Every row gives one point. Each table stands for the endless flat space through its points: a line for two points, a plane for three, and so on. The two share one point or none. Which?

First:
[[ 0.54  0.34 -0.34 -2.18]
 [-0.12 -0.16  0.62 -1.18]]
Second (2 x 4):
[[-0.18 -1.01  1.43 -0.20]
 [-0.36 -0.61  1.21 -0.52]]
They share: [-0.45 -0.41  1.10 -0.68]

First (3 x 6):
[[ 1.17  1.58  2.59  1.99 -0.79  1.37]
 [ 0.86  1.75  0.63 -0.47 -2.07 -0.36]
 [-0.61 -0.33  1.07  1.42 -3.51  0.54]]
Second:
[[ 0.16  0.71  1.24  1.57 -2.04  1.05]
 [-0.21  0.64  0.75  1.75 -2.42  1.36]]
They share: no point

First:
[[-0.02 -2.27 -1.12 -0.37  1.84 -0.65  1.36  0.94 -2.20]
 [ 1.68  2.21 -4.21 -1.80 -2.99  4.34  2.79 -1.04  1.57]
 [ 2.17  0.84 -3.26 -2.22 -0.41  1.45  0.95  0.41 -0.01]
 [-0.93  0.81 -0.53  1.34  3.12  0.81 -2.41 -1.15 -1.11]
 [ 0.13 -0.39  0.07  1.10  3.34  0.79 -0.37 -2.05 -0.59]]
Second:
[[ 0.24  0.46 -2.00  0.27  0.54  1.53 -0.45 -0.95  0.06]
 [-0.48  1.60 -1.91 -0.93  1.53  2.94  0.84 -1.40  0.45]]
They share: no point

First (4 x 12):
[[ 1.18 -0.72  0.07  0.49  0.97  2.94  1.89 -1.20  1.17  2.50 -1.26 -0.53]
 [ 1.04 -1.18  0.26  0.41  0.81  2.61  1.08 -0.39  1.23  2.72 -0.42 -0.60]
 [ 1.62 -2.04  0.73  1.40 -0.07  0.55  0.77 -0.15 -1.51  0.43  1.73 -0.84]
 [ 1.26 -1.52  0.57  1.32  0.65  1.47  1.53 -1.59 -0.87  0.99 -0.27 -1.24]]
Second:
[[ 1.74 -1.32  0.68  1.71  0.62  1.33  1.74 -1.39 -1.76  0.38  0.96 -1.47]
 [ 1.18 -1.68  0.20  0.85  0.62  1.69  1.36 -1.09 -0.84  0.12  0.62 -0.73]]
They share: no point

First, 2 rows:
[[ 2.03  0.28 -2.00 -1.01 -2.48 -1.00  1.77 -0.76  2.40  0.98 -0.76  1.54
   1.99  2.36]
 [ 0.80  1.75 -0.98 -1.82 -0.98 -2.32  0.84 -1.06  1.17  2.36  0.56  0.49
   0.43  0.89]]
Second (4 x 14):
[[ 2.70  0.70 -2.86 -1.61 -1.06 -0.72  1.90 -0.81  0.55  1.10 -1.07  1.10
   1.53  0.52]
 [ 3.31  0.63 -3.36 -2.26 -0.90 -0.36  3.26  0.36 -0.66  1.36 -2.50  1.15
   0.72  0.11]
 [ 1.99  0.80 -2.62 -0.62 -1.00 -0.84 -0.33 -2.94  2.10  0.56  1.18  0.80
   3.07  0.63]
 [ 1.66  1.03 -3.36 -1.57 -0.84 -0.28  0.03 -2.07  1.35  0.54  0.77  0.83
   3.28 -0.28]]
They share: no point

First, 3 rows:
[[ 1.31 -0.83  0.48 -0.51 -1.05 -3.62 -1.35 -0.18 -1.51 -2.62 -0.69  0.32
   1.81 -0.37  0.02 -1.67 -0.79  0.33 -0.42  0.01]
 [ 3.53 -0.47  1.64 -0.44 -3.14 -1.97 -0.40  1.26  0.38 -2.32  1.65  0.49
   3.29 -2.49  1.34  0.16  1.44 -1.86  1.20 -0.04]
 [ 0.47 -1.15  0.26 -1.05 -0.47 -2.62 -1.05 -1.06 -1.39 -1.72 -1.17  0.68
   1.25 -0.43 -0.92 -1.83 -1.35 -0.49  0.04  0.31]]
Second:
[[ 0.81 -1.41  0.58 -1.70 -1.07 -2.25 -0.93 -0.88 -1.24 -0.11 -0.06  0.29
   2.64 -0.35 -0.56  0.08 -0.82 -0.99  0.08  1.22]
 [ 1.01 -1.35  0.48 -1.24 -1.19 -2.17 -0.91 -0.52 -0.96 -0.85 -0.28  0.53
   1.88 -0.93 -0.56 -0.86 -0.38 -1.27  0.54  0.62]]
They share: no point

First:
[[ 1.39  1.40  1.15  0.12 -2.80 -1.41  0.56  2.18  2.64 -0.23 -0.78 -0.90
  -0.06 -1.19  1.40 -1.44  0.74  1.34 -0.06  2.18 -2.42  2.60 -0.45  0.26]
 [ 1.43  1.26  1.10  0.57 -3.27 -1.65  0.99  2.27  3.11  0.22 -0.81 -1.05
  -0.22 -1.45  1.65 -1.15  1.14  1.06  0.25  2.52 -2.91  3.10 -0.25 -0.11]
 [ 2.09  2.49  0.11  0.60 -1.23 -0.96 -0.21  1.94  1.82 -2.15 -0.27 -1.62
  -0.61 -0.25  0.93 -2.23 -0.03  2.74 -0.02  2.70 -2.43  1.39  0.14  0.49]]
Second (6 x 24):
[[ 2.35  2.61  1.31 -1.56 -2.46  0.80  0.68  2.13  1.10 -0.52 -0.06  1.86
   1.44 -1.90  0.08 -0.77  0.16 -0.03  0.65 -0.59  0.43  0.48 -0.62 -0.65]
 [ 1.01  3.11  0.75 -0.66 -0.98 -0.88  0.60  3.37  1.48 -1.82 -0.14 -0.72
  -0.60 -0.32 -0.72 -4.13  0.48  0.79 -0.95 -0.41 -2.03  2.12 -0.10  1.79]
 [ 1.27  2.94  0.84 -0.86 -2.36 -0.65  0.44  2.77  0.64 -1.79 -0.47  0.23
  -0.81  0.24 -0.20 -2.62 -0.51  1.69 -1.11  0.26 -1.44  1.48 -0.15 -0.34]
 [ 2.17  1.75  1.20 -2.23 -3.84 -2.78  0.26  2.57  1.30 -1.62 -0.61 -0.64
  -0.27  0.63  0.67 -2.34 -0.09  2.96  0.50  1.81 -3.25  1.49 -1.31 -0.89]
 [ 1.85  3.02 -0.11 -1.25 -2.14 -1.97  1.02  4.07  0.96 -1.71  0.38 -0.07
   0.00  0.11 -0.25 -3.49  0.56  1.10  0.68 -0.04 -2.94  2.13 -0.26  0.60]
 [ 0.32  3.45  1.34 -0.46 -2.22 -0.59  0.24  2.58  0.35 -2.70 -1.11 -0.61
  -2.75  1.43 -0.95 -3.83 -1.23  2.56 -3.19  0.21 -1.69  1.67  0.24 -0.46]]
They share: [ 1.31  1.68  1.25 -0.78 -1.86 -0.93 -0.30  2.00  1.70 -1.13 -0.72 -0.60
  0.26 -0.67  0.90 -2.02 -0.06  1.90 -0.68  1.50 -1.44  1.60 -0.85  1.00]
